Every row gives one point. To make a cloud, some directions were put in groups of two or more. Within a group, all points are equally far from the middle, so they leave a hole (a ring in 2 directions, a hollow ball in 3). The other directions are filled evenly. Then the cloud was stretched, turned, moved and blurred a little. Count the holes, and give their numbers of directions, smallest first.

Cloud, 14 rows:
0.28	-0.20
0.19	0.22
-0.10	-0.36
0.37	-0.35
-0.61	-0.32
-0.31	-0.47
0.18	-0.10
-0.13	-0.29
0.21	-0.09
0.30	0.06
-0.05	0.04
0.02	-0.51
-0.23	-0.51
-0.20	-0.29
Holes: 0

Cloud:
0.26	0.27
-0.32	0.20
-0.38	-0.20
-0.20	-0.45
0.41	-0.23
-0.27	0.25
0.25	-0.43
0.02	0.36
-0.12	0.33
0.33	-0.35
-0.02	0.36
-0.40	-0.09
0.02	0.36
Holes: 1 (2)

Cloud:
0.11	0.03	0.29
0.21	0.01	0.11
-0.38	0.30	-0.21
-0.14	-0.21	-0.48
-0.18	-0.25	-0.49
-0.27	-0.23	-0.46
-0.12	-0.05	-0.37
0.01	-0.67	-0.31
-0.08	-0.30	-0.52
-0.44	0.41	-0.14
0.31	-0.14	0.12
0.05	0.20	0.29
-0.65	0.15	-0.20
-0.21	-0.31	-0.05
-0.08	0.32	0.08
-0.68	0.20	-0.20
0.35	-0.22	0.13
0.35	-0.25	0.15
-0.35	0.13	-0.32
0.46	-0.31	-0.07
-0.08	0.05	0.34
-0.17	-0.35	-0.06
Holes: 1 (2)

Cloud (22 x 3):
0.23	-0.18	0.52
-0.15	0.53	-0.10
-0.08	0.28	0.18
0.26	-0.14	0.07
-0.48	-0.04	0.20
-0.09	0.00	0.20
-0.24	-0.05	-0.15
-0.37	0.03	0.43
0.52	0.26	-0.23
0.79	0.36	0.11
-0.21	-0.07	-0.14
-0.24	-0.51	0.11
-0.42	-0.34	0.12
-0.26	-0.37	0.26
0.26	-0.21	0.23
-0.36	0.10	0.25
-0.17	-0.20	0.59
0.07	-0.43	0.32
-0.26	0.02	-0.21
-0.56	-0.06	0.13
0.16	0.47	-0.08
-0.21	0.15	-0.23
Holes: 0

Cloud:
-0.38	-0.30	-0.11	0.10
-0.12	-0.09	-0.26	0.23
-0.09	-0.46	0.14	0.44
0.45	-0.25	0.07	0.18
0.02	0.24	-0.16	0.13
-0.50	-0.16	0.42	0.13
-0.04	0.00	-0.28	0.22
-0.11	-0.25	-0.24	0.27
-0.32	-0.61	0.01	0.05
-0.29	-0.47	0.60	0.16
-0.17	-0.51	-0.04	0.26
-0.21	-0.28	0.29	-0.47
0.39	-0.03	0.10	0.50
0.09	0.06	-0.01	-0.19
0.18	-0.11	-0.27	0.25
-0.02	0.35	0.02	0.33
0.24	0.27	0.26	0.30
0.13	-0.52	0.14	-0.32
-0.13	-0.28	0.31	0.50
0.20	-0.23	-0.07	0.52
-0.22	-0.79	0.30	0.00
-0.57	-0.23	0.37	-0.07
-0.40	-0.46	0.29	-0.47
0.11	0.12	-0.09	-0.08
-0.04	0.35	-0.02	0.29
-0.07	0.26	0.16	0.50
-0.31	-0.06	-0.16	0.18
-0.12	-0.52	0.19	0.39
0.31	-0.40	0.43	-0.01
0.10	0.31	0.12	0.08
0.12	0.15	0.19	0.59
Holes: 2 (2, 2)

Cloud (51 x 6):
0.22	-0.77	0.00	0.01	0.01	0.66
-0.30	-0.20	-0.17	-0.31	-0.28	0.14
0.02	0.34	0.02	0.06	-0.50	0.36
0.17	0.21	-0.30	-0.04	0.25	0.18
-0.57	0.17	-0.17	0.04	0.16	0.37
-0.05	-0.73	0.13	0.12	0.05	0.45
-0.60	0.10	-0.02	-0.28	0.30	0.07
0.67	-0.09	0.13	-0.16	0.63	0.36
-0.13	-0.05	0.35	-0.07	0.10	0.19
-0.25	-0.41	0.02	0.32	0.33	0.52
-0.07	0.20	0.27	0.26	0.31	-0.41
0.08	-0.15	0.02	0.33	0.46	-0.08
0.51	-0.36	0.17	-0.29	-0.15	0.40
-0.06	-0.27	0.48	0.47	0.02	-0.13
0.19	-0.01	0.40	0.17	-0.11	0.27
-0.09	0.05	-0.31	0.42	-0.32	0.28
0.71	-0.15	0.12	-0.08	0.53	0.32
0.08	0.26	0.08	-0.32	0.48	0.49
-0.21	-0.33	0.20	0.52	0.13	0.13
0.14	-0.08	0.24	0.44	-0.12	-0.01
-0.11	-0.25	-0.01	0.25	0.18	-0.26
-0.38	0.14	-0.17	-0.19	0.16	0.43
0.20	-0.44	0.20	0.57	-0.23	0.10
0.21	-0.41	0.12	-0.17	0.34	0.41
0.00	0.10	-0.08	0.10	0.48	-0.11
-0.04	0.38	0.09	0.06	0.41	0.52
-0.10	-0.19	-0.05	0.54	0.13	0.29
0.16	0.20	-0.29	0.30	0.50	0.29
0.19	0.48	-0.18	-0.06	-0.14	-0.06
-0.03	-0.31	-0.08	0.14	-0.15	0.65
0.23	-0.32	0.55	-0.25	0.10	0.04
-0.01	-0.14	-0.06	0.39	-0.12	-0.08
-0.27	0.15	0.29	-0.22	0.10	0.07
0.01	0.38	0.24	-0.50	0.05	-0.32
0.20	0.47	-0.05	-0.04	-0.40	-0.19
0.22	-0.36	0.05	0.22	0.37	-0.04
-0.13	0.46	0.08	-0.45	0.35	0.23
0.04	0.04	0.18	0.12	-0.23	0.37
0.14	-0.26	0.26	0.44	-0.30	0.10
0.43	-0.15	0.48	-0.07	0.13	-0.38
0.08	-0.06	-0.53	-0.02	-0.08	0.29
0.24	-0.04	0.55	-0.24	0.55	0.24
-0.29	0.63	-0.08	0.22	0.31	0.28
-0.02	0.30	0.07	0.15	0.46	0.56
-0.45	-0.01	0.30	0.46	0.37	-0.20
0.16	0.22	0.31	0.25	-0.49	-0.19
0.14	-0.16	-0.38	-0.14	-0.23	0.21
0.01	-0.48	-0.32	-0.16	-0.05	0.51
-0.19	0.16	-0.18	0.42	0.33	0.07
0.56	-0.04	0.34	0.03	0.12	-0.20
0.14	0.16	0.09	-0.45	-0.37	-0.19
Holes: 1 (2)
